Rows are points. To make a cloud, some directions were put in groups of two or more. Within a group, all points are equally far from the middle, so they leave a hole (a ring in 2 directions, a hollow ball in 3). The other directions are filled evenly. Then the cloud was stretched, turned, moved and blurred a little. Count the holes, and give their numbers of directions, smallest first.

Cloud:
[[-25  31]
 [-32  -6]
 [ 49  10]
 [ 40  27]
 [ 24  40]
 [-32  14]
 [-27 -17]
 [-18 -29]
 [ 50   7]
 [-27 -18]
 [ 18 -44]
 [ 31 -41]
 [-31  20]
 [ -5  45]
 [-14 -33]]
Holes: 1 (2)

Cloud:
[[-11   6  56]
 [ -9  20  53]
 [ 35   6 -10]
 [ 27   6 -27]
 [-34  48 -14]
 [ 30  15 -16]
 [-25  19  49]
 [ 32 -24   6]
 [ 36 -14  -2]
 [-10  25 -51]
 [ 19  -6  48]
 [ 14  39  18]
 [-60  13 -18]
 [  9  15 -46]
 [  9 -38 -24]
 [  5  46  14]
 [-16 -34  31]
 [-27  26 -51]
 [-12  -4  56]
 [ 13  42  16]
 [ 20 -26 -30]
 [ 28   9  37]]
Holes: 1 (3)

Cloud (20 x 3):
[[ -6 -34  25]
 [ 19 -18 -38]
 [  4  36  34]
 [-34  20 -34]
 [ 57   0   3]
 [  1 -30 -35]
 [-45  31 -18]
 [ 36 -20  29]
 [ 20  46   4]
 [-14 -32 -29]
 [-31  47  -3]
 [ 54   5  -9]
 [-52  27   6]
 [-21  37  30]
 [ 40 -20 -24]
 [-35   3 -38]
 [-14 -38 -20]
 [-30  12 -39]
 [-41 -17 -28]
 [ 24 -18  37]]
Holes: 1 (3)

Cloud:
[[-21   7 -24  10]
 [ 38  -4   0  12]
 [-14 -36   6 -15]
 [ 23  24 -45   0]
 [-20  27  10  41]
 [ -7 -23 -56 -18]
 [ 17  42 -33 -24]
 [ 52  16 -16   8]
 [ 27  28  -7 -37]
 [-23  44  -4  -7]
 [-15  21  12 -11]
 [ -1  46  17  29]
 [ 21   3  16 -13]
 [ -3   1  32  17]
 [  7  22 -26  13]
 [ 38  23  19  16]
 [-49  14   4 -25]
 [ 14  60   9  31]
 [ -4 -21   3  29]
 [-18  10 -26 -18]
 [ 11 -31 -17  21]
 [-23   9 -29 -15]
 [ -3  30   2 -19]
 [-20   2  10 -40]
 [-44  22   0  16]
 [ 19  25  46   8]
 [ 12  44 -22 -22]
 [-28  11 -24  30]
 [ -9  42  13   2]
 [ 27  21  -9  -6]
 [-30 -28  13 -35]
 [ -2   2  -8   7]]
Holes: 0

Cloud, 27 rows:
[[-19  22  54 -18]
 [-40  -8 -13  15]
 [  6  -4 -32 -19]
 [ 40  43 -24 -19]
 [ 28 -14  34 -32]
 [-37   6   9 -12]
 [-29  18  39 -12]
 [ 39  40 -16 -20]
 [-20   9 -36 -27]
 [-29  21  31  -8]
 [ 28  20 -42  22]
 [ 32   7  39 -13]
 [ -5  39   5  24]
 [-24 -13  -7 -16]
 [-24  34   9  11]
 [ 28  -4   0 -27]
 [-43 -16  32   6]
 [  6   1 -58   1]
 [ 26  -2  -2 -42]
 [-25  16  53 -29]
 [ 14  52   5  -7]
 [ -9 -33  28 -26]
 [-40 -24  43  -7]
 [  2  60 -14  -4]
 [ 31   1  44  -8]
 [-29  -5  -5 -17]
 [  5 -11 -22 -16]]
Holes: 1 (2)

Cloud, 54 rows:
[[  8  -8  16  36  54 -11]
 [ -5  41 -32  33   8 -27]
 [  8   1 -22  10  11 -56]
 [ 10  10  10  15 -12 -40]
 [-17  36 -37  27  -7  23]
 [-16  25 -50 -25  -4 -10]
 [  7  36   6  53   0 -12]
 [ 30 -10 -26 -19   5 -31]
 [ -4 -18 -10  55  29  -4]
 [  2  27 -25 -24  20 -36]
 [-12 -18   4  44  20 -43]
 [  6 -34  -6 -22 -24   2]
 [-11   4 -56 -14 -13  15]
 [ 33  19  13  -8  -3  13]
 [-11  33  20  28  35 -34]
 [-29  37  15  27   6  21]
 [-39 -15  12  11  16 -15]
 [  9  34  -4  43  41   2]
 [ 21  15   6  50  32   8]
 [ 16 -16 -22  17 -21 -36]
 [-20   6 -26 -47  -2  -5]
 [ -2  33 -28  25   3 -42]
 [-31  -9 -44  -5   3 -19]
 [-18  33  23  -1  10  30]
 [  9  23 -15  -8  51 -21]
 [  7 -21 -39  41  13 -17]
 [-37  24 -37  20  17  -8]
 [-20 -10 -52  -7 -18  -7]
 [-33  25  17 -15  20  -2]
 [-26  31  11 -23  21 -17]
 [-17  42 -27  23   0 -33]
 [ 26  18   7  42 -10   4]
 [-11 -18  -8   6  40  32]
 [-30  42  13  14  22 -26]
 [ 29 -18  11 -15  37  -3]
 [ 16 -29 -41   7 -16  18]
 [-19 -19 -13  53  15 -10]
 [ -3  -3  -3 -13   4  54]
 [  4  -3  -7  14   8 -58]
 [ -2  -6  21  24  29 -47]
 [-11   9  10 -19 -12  42]
 [-23 -14 -26 -20  39   6]
 [ -7 -37  -5 -14  30 -31]
 [ 11  -1 -25   0  22 -53]
 [ 12 -25 -20  -3   3  44]
 [-24 -24 -30  -5  36 -10]
 [ 12  39  -7 -10 -22  32]
 [  7 -17 -37  38  20 -32]
 [ 11  17  25 -13  15 -25]
 [  6  36 -38  -5  -7  37]
 [ -3  36 -42   2  25 -19]
 [ 12 -14 -11  44  48  -4]
 [ 13   2  -4  26  60 -21]
 [-38 -19 -10   4  26 -24]]
Holes: 2 (2, 4)

Cloud, 47 rows:
[[-24 -17  11  26 -31  36]
 [  5 -12  22  21 -44 -26]
 [-39  15 -13  21 -23 -15]
 [ 15   8  16  20  23  36]
 [-43 -24   1 -38  16  11]
 [-59   0   8  -9 -33  -7]
 [ 14 -27  21  -6  25  38]
 [-18 -24  -2  15   6 -35]
 [-10   3   0  54   3   2]
 [ 37 -27 -30  -2   9 -15]
 [ -3  25 -20   4 -18 -18]
 [ 19  -2  38  30  -3 -10]
 [-57   4 -19  -6 -18  -9]
 [-27 -47  -7 -25   7   9]
 [ 14  19  17   4 -38   2]
 [ -6 -12 -57  15   2   5]
 [  0  22  38  -5  -9  23]
 [ 33 -19 -52   0  -1  -4]
 [-39  -7  -5 -47 -30  13]
 [  9 -17  36 -19 -48   4]
 [-27 -36 -28 -28   2 -14]
 [ 17  -8   5  42   5 -22]
 [-37   9 -11  21 -40  -9]
 [ 10  13 -10   1 -32  35]
 [ 11 -13  45 -20 -11   0]
 [-31  -8  40 -25   7  -7]
 [-37  -6 -15  36 -31 -10]
 [-16 -26  -4 -44 -32  35]
 [  2 -19 -47  12 -18  27]
 [ 35 -32   1  36 -17   2]
 [ 25  -7  -4 -27 -52   9]
 [ 27  -2 -19  11   9  41]
 [ 10   2 -36 -34  25  10]
 [ 44  -2 -15 -13 -29  -1]
 [-14 -32  49  -5   2  12]
 [-33  -1  15 -24  29 -12]
 [ -5   7 -48 -21 -20  18]
 [-38 -10 -30  31  -6  10]
 [-21  -9 -29  11 -25  36]
 [-17 -29  42  -6 -12 -15]
 [-23  15  47  15 -14  -4]
 [ 32 -28  24  -7 -29  28]
 [ 30 -45   2  -6 -34  20]
 [ 28   5  -7  34 -28  13]
 [-10 -18 -60  -6 -20 -10]
 [  7  28  24  18  -1   3]
 [-43 -18 -22 -21 -26  31]]
Holes: 1 (6)

Cloud (89 x 8):
[[-27  -3 -14  23  36 -12 -33  -9]
 [-16 -32  -1  21  10  30  -3   9]
 [ 28  -9 -21 -25  39  -6  22  32]
 [-19 -17  -2  31  20   3   4  10]
 [ 40 -19 -31 -14  -5 -31 -12  21]
 [-25  -9 -11 -23  10  20 -27  16]
 [-20 -10 -10  25  21  18   0   6]
 [ -9  -5 -30  29  27  -6  -8  -1]
 [  2   8 -26  10 -34  12 -35  -7]
 [  1 -11  38   2  24 -10 -12  -7]
 [-12 -41   2 -10 -14 -11  -4 -23]
 [-13   4 -19 -19  20  45   6  20]
 [-13 -15   9  29   5  -1 -30  24]
 [-17  11 -24  -6 -27  -8  -6  26]
 [ -2  21   6   4 -21  26  -1  21]
 [ 40 -33 -27 -26 -10   1   0  49]
 [-19  -6   9  31   8 -14 -20  35]
 [ -3   8 -35   5  22  29 -10  22]
 [ -8 -21  -7 -37  11 -30   8  26]
 [ 30 -18  -8 -32  16  31 -23 -23]
 [-29   6 -28  -4  39   4 -17  18]
 [ 36  -5 -26  12   3 -44 -10   2]
 [  1  20   3 -15  13   8  31 -30]
 [-11  -3  -7 -34  -6  -5 -37   3]
 [ -7 -15  26 -19 -23  -8 -22  -3]
 [ -8  -5 -16  34  17 -18   9  20]
 [ 21  32  16  -7  -3   5  -3 -21]
 [ 11   3  -8  -4 -41  19  17   7]
 [ 33 -11 -25 -23  21   4 -16 -43]
 [-34   2 -15  -7  37 -23  16  30]
 [ 27 -23  -1 -28 -12 -22   0  17]
 [  1   4 -37  29  19  10 -38  10]
 [-22  27 -14   0  26 -23   4  -7]
 [-14 -37 -22   6  -4  14 -23  23]
 [ 14 -27   8  19 -43  -5   9  30]
 [ 26 -36  13  -8   9  25 -14  32]
 [ -3  21   2 -27 -13  -2  18  -2]
 [-37  -4 -17 -23  16  14  14 -23]
 [ -9 -26  10   3  40 -19  -5  13]
 [  7   5  10 -39 -12 -10 -21 -24]
 [-22  -3 -14  -1  34  -5 -42  27]
 [ 33   0   7 -11  13 -15  26  11]
 [ 26  -3 -23 -25  34  26   6   8]
 [ 35 -14 -11  -1  40 -28   2  31]
 [  1  16 -34 -38  28 -31 -17  -7]
 [ 10 -15 -35  -7  -2  17  27   6]
 [ 11 -25  12  23  -2  16 -48 -22]
 [-11  -2  19  41   1 -13 -24 -38]
 [-28  17 -13   1  38 -13   6  15]
 [ -8  32   7  -1 -26  13 -20 -35]
 [ -8  10 -36 -26  26  20   2 -11]
 [ 25  29  -5  22  -3   2 -20  -1]
 [ 21  21  11  -6 -16  18  14  33]
 [ 39   4 -15  -4 -16 -21   1   7]
 [-14 -13 -14  20  -2  24 -43 -13]
 [ 40  14  -2 -12 -23   0  -7  24]
 [-27 -21 -35   9  25 -28 -10  15]
 [-26 -17 -34  -1  -7 -18 -25  -6]
 [ 30   0 -25   4  22 -10   5 -20]
 [-17 -13 -12  26  19  21 -18 -22]
 [ 18 -22   0  24  12  34   9   0]
 [-22 -24 -44   3   5  -6 -20  24]
 [-19   4  -4 -22  26  32 -11  18]
 [ -1  27  -5   2 -19  -5   4  20]
 [-13 -13 -20   8  34 -17 -56  26]
 [ -4 -20  18   0 -15 -13 -23  54]
 [ 41   8 -16 -11 -16 -21 -10  -1]
 [ -8   1  14   0  -4 -45 -32  22]
 [-12  26 -15 -19  33 -17   5 -20]
 [ 23  -7 -14  14   9  -9  24   3]
 [ -7  32 -10   9   8 -15   1 -27]
 [ 29   5  -4  14  10  32   2  23]
 [-14 -28 -21  11 -14 -19  14  12]
 [ 33   0 -11 -21  33  26 -31 -30]
 [ 10 -14 -13  27 -29   4 -40  22]
 [ 14 -11  -4   2  36 -56 -21   0]
 [ 29 -12   4 -30 -16 -12 -17 -10]
 [ 11 -18 -12  24   6 -47 -15 -15]
 [-34   0   3  20  28 -17 -15 -46]
 [ 15 -25  44   8   9  -6  13  -3]
 [ 17 -27 -18  24 -15  18 -23  53]
 [ 21  -7   6 -22  32  17  -6  49]
 [ 25  -7 -43 -26  17  11  19  33]
 [ 10  25   1  -5  24  15   7  35]
 [-12 -20  15  10 -22 -16 -15  60]
 [ -2 -37 -11   5 -38  20  -5  -5]
 [ 14  19  11  15  -1  17  19 -11]
 [-17 -20 -20  23  20 -11   2 -12]
 [  2  23 -57 -18  27 -19 -15  -3]]
Holes: 2 (3, 3)

Cloud:
[[ -2   3  -7  13 -27  20  13  10]
 [  1 -31  28  11  37  18  40  18]
 [ 29  42   7   0  -6  -4  -4 -16]
 [  0   9  36  -2  29   1  23  29]
 [ -9  -4   6  22  11   7  20 -18]
 [-20  -6  19   0 -23  16  10  -3]
 [  3 -13 -39   7   4  17  -4 -21]
 [ 11 -11 -14  18 -12  15  -5  10]
 [-33   1   8   3   4 -30   6  13]
 [-17  -1  20 -10 -23 -14   3   5]
 [ 24 -34  31  11   6   2  16  14]
 [ 30  -5  22 -24   6  16  -2  -5]
 [ 36 -15  48   6   3 -17  11  -3]
 [ -6  18   2  10   5   6  12  18]
 [ 25   2 -10  24  18  15  17  -7]
 [  9  -4  48  10  -3  12  13 -13]
 [  8  -8  -8  -9  13  11   3   4]
 [ 23 -33  40  11  -6   1  28  -3]
 [ 34  16  30   5   9  23  10   0]
 [ 19  20  16   2  11  38   7  15]
 [  0   0 -40  24   6   3 -26  11]
 [ -1   2  25   8  41   0  15  23]
 [ -6 -28  30   3 -41   0  17   2]
 [ 25  22   7  -8  -4  10   3 -24]
 [  4  10  19 -28  24   3   0  19]
 [ 11   5 -16 -11  18  12   8  33]
 [ -5   8 -14   7  23 -24  -4 -33]
 [-22  13  -3 -15  -3 -39  -9 -24]
 [ 35  23   6 -17  -7  -9  -9  -5]
 [-20  34 -24   9   0   7  -4  19]
 [ 21  -8  17  31  25  17   0   8]
 [ 14 -27  13  21  -5   9   0  -4]
 [ 23 -15  19  -6  29 -25   0 -14]
 [ 14 -16 -31  15  22  31  18  19]
 [-14  11  -5 -12 -33 -27 -34 -31]
 [ 15  14 -13  12 -13  36   7   6]
 [ 21  -5 -19  -4  29  33   5  -6]
 [ 21  29  20 -21  14 -28  25   7]
 [ 13  19   9  -1  -9 -19  18  10]
 [ -7   7 -16 -18 -31  -4   8 -22]
 [-16 -10 -15  11  35   0 -13 -20]
 [  8  -6 -42  -4 -16  16   2  -4]
 [ 20  25 -11 -14 -29  10   2 -12]
 [ 46  -7  22  18   8   7  21   9]
 [ 17   2 -22  -4  11  11   4 -12]
 [  4  27 -20 -15  -7  17  27   8]
 [-32  -4 -10  -6 -15  18  -6  -5]
 [  7  -8 -18 -22  11  -1   3  10]
 [ 14  18   6 -10   2  12  27  27]
 [-20  13  20   0   1 -17  -9  -3]
 [-26  20  14  -1   6  -6  12   7]
 [-32  29 -14 -22  22  11  -6   3]
 [  3  10 -20   1 -18 -31  13  27]
 [-15 -20 -12  11 -16   4  21  -2]
 [ 13   7  -6   9  -6  19  -8 -14]
 [ 35  12   7 -31 -11  -9  -4   2]
 [ 52   3  34  -5 -20  -4  18  13]
 [ 27   8   1  11   6 -20  -6 -37]
 [ 26  10  47  -5  -7 -12  37   2]
 [-18  -2  -3 -13  35  27  24  -9]
 [-14 -26   6  14   7 -22  10   5]
 [ 22  14   1   0  11  35  22   4]
 [-26  -2 -12  -5 -11  -8  14 -15]
 [ 17   6 -17 -29  -9  27  13  21]
 [  3 -25  26   4  17   4   8  14]
 [ 49 -14   6   9   1   0  -1 -17]
 [  3   5  15  16  -4  11 -15   4]
 [-15   3 -16  -8   2  32  -6  -3]
 [ 33   1 -19  -7  12  40  14   4]
 [  7 -26 -18   6   8  14  24   3]
 [ 15  -9  33   3   2 -13  26  21]
 [ 15   8 -44  28  18   5  12  10]
 [-18   6  35  12  26 -19  21   7]
 [ 13 -15  13  -7   5  -6  -5  -4]
 [ 23  11 -33  -4 -18  15 -10 -13]
 [ 12   9   4   1  21  41  30  15]
 [ 21  -5 -49   5  -4  11  13  -1]
 [ 27  -9 -10  23  -4  20  -8   3]
 [ 60   8  12  -4  -4   8  10   1]]
Holes: 0

Cloud (88 x 9):
[[ 11  19 -14 -11   1 -32  18  16  -7]
 [ 18 -10  -9  -9 -10  20  12   7 -28]
 [-54   9  28 -18  12   1 -14 -16  16]
 [ 31  19 -15  45  28  -2 -17 -31 -12]
 [ 18 -24  -8  21 -12   0   5  31 -34]
 [ 16  30  38  22   2   2   7   7 -33]
 [  6  27 -14  32   4 -39  13  35  -2]
 [ -7  17 -20  16  -8  27 -42  25  -8]
 [-37  10   7  29 -14   6  25 -46  12]
 [ -2 -11   2  23 -42  19 -25  21   2]
 [-13   4  -2  -1   0  22  24 -44 -23]
 [ 29   1  19 -17  19  10 -14   4  -4]
 [ 11  30   9  56  18 -12  29 -12  12]
 [ -8   7 -11  -1   8   4 -43  -9 -37]
 [-27  33  -3   2 -52  10  34 -13  -4]
 [  7   8 -17  35  50   0 -37  -5  21]
 [ 11 -13 -47  52  13 -22 -11  10  12]
 [-27 -17   6  15 -45 -20  -5 -18 -14]
 [-41 -14   1 -18   9 -18  26  13  26]
 [-23 -24  -3  17 -35  23 -19  -6  -3]
 [ -7 -27   1  13   7 -55 -22  10   0]
 [ 30  -2  -5  18 -14 -28   6   4  25]
 [ 15   4  28  -8 -30  16  33 -17 -10]
 [-20  53  25   3   1  16  38 -14  -9]
 [-16 -21  -9   0  34  23 -17  -3  -7]
 [ 16 -23  -8  17 -37   4  16  22 -22]
 [  8   7 -26  26 -32  -7 -22 -40  -6]
 [ 30  20   5  13  36   4  10  25  23]
 [ -1  18 -16  35 -36  22  42  -9  10]
 [ 20  12 -27  60   2   7  -4 -19 -16]
 [-28  -4  21  15   9  -2 -53  -1 -23]
 [  6 -28 -12  19  10  -4   2  21 -40]
 [-31  47  -2  24  -2  24  -7 -23   8]
 [ 41  13  28  23  24  -2   2   8  -2]
 [ -7  17  23  29 -26  17 -15 -28  16]
 [-17   4 -18  27 -18  24   3  47  20]
 [-18  12  45   4 -30   1  -5   7 -21]
 [-31  34  38   0  -6   2  52 -24   0]
 [-16  13   1  26  35 -50  11  14   3]
 [-16  -4  39  24  -7 -22  16   0  14]
 [-13  27  27  34  -8  20 -35 -25 -14]
 [ 28   5   8  47 -12   5   3 -11 -21]
 [ -4  53  24  39   7  24  25 -20 -22]
 [ -6  16  58  13  -4  21  28  -4  -1]
 [ -7   1 -19   6  -3 -55  -2  27  -6]
 [  1 -21  -2  -7 -45  -7   5  38 -15]
 [-19 -14   4  -2  37  13  -2 -13 -28]
 [-25 -41  18  10  32 -15  10  -2  -8]
 [  2  21  10  51  -1  33  11   0  21]
 [-32  13 -24  16 -17 -30 -16  -5  29]
 [-17 -38 -42  18   5 -34   2   9  11]
 [-13  36  23 -10 -20 -11   5  28  -2]
 [ -8  15   9  17 -12  31  51  29 -24]
 [-47   5  10  12  -8  31   5  30   1]
 [ 35  11  -9  24  -8   5  15  54   4]
 [ -9 -23  20  41  31 -10   7  11  17]
 [-45  23 -11  13  -7  -5 -38 -16 -12]
 [ -5  34  32  16 -11  15  14 -40 -36]
 [-14 -10   8 -13 -46 -23  -2   8 -24]
 [-19  25   8  -3 -43  43  22   3   3]
 [  9 -19 -33  25 -16  10 -15  52   0]
 [  5   9  17  51  17 -11 -15 -32 -22]
 [ -1  -7 -17  24   2 -35  55   6  -5]
 [  4   3 -13  37   0 -14  34  16  38]
 [ 48   8 -12  40  -2   7  13  14  -4]
 [ 20  -7 -13  16  25   8  44  11   9]
 [-13  20  13   9   1  20 -42  17 -30]
 [ 22  33 -17  27 -38   1 -17   4   7]
 [-29  17 -28  30  18 -35  10   5  10]
 [ -8  -7  14  13 -12 -41  36  32  -1]
 [  4 -33   9   3  24  21 -10   8 -18]
 [-32  -6 -18   1   7 -32 -22   6 -31]
 [ -5  23  15  -5   2 -44 -27 -10   0]
 [ 26  11  17  12 -30  16  33 -13 -20]
 [ 25  -6 -12 -13  18  -6  -1 -15  14]
 [-13 -20 -20  -7 -16   6   0  41  31]
 [ 16  -8  17  28  -4   5  -5 -28 -28]
 [  3  33  22  45  14  -5  13   5 -38]
 [-34 -13  13  12 -31 -22  48  -4   5]
 [-30  15  26 -13  -2   8  47  21  23]
 [-39 -11  -3   4  11 -19  47 -15 -11]
 [-37 -24   8 -11  28 -20 -11  33  -1]
 [-46  31  15  31  -6  -4 -13   1 -16]
 [-43 -11   6   8  -5 -22  33 -41   6]
 [ 11   5  24  10  14 -47  -5   8  -1]
 [-41  22  17  -3 -38 -17  -7 -36  -4]
 [-39 -10 -30  10 -21 -10  36  19   7]
 [-20  16 -19  54  23 -14 -32  15  10]]
Holes: 1 (9)
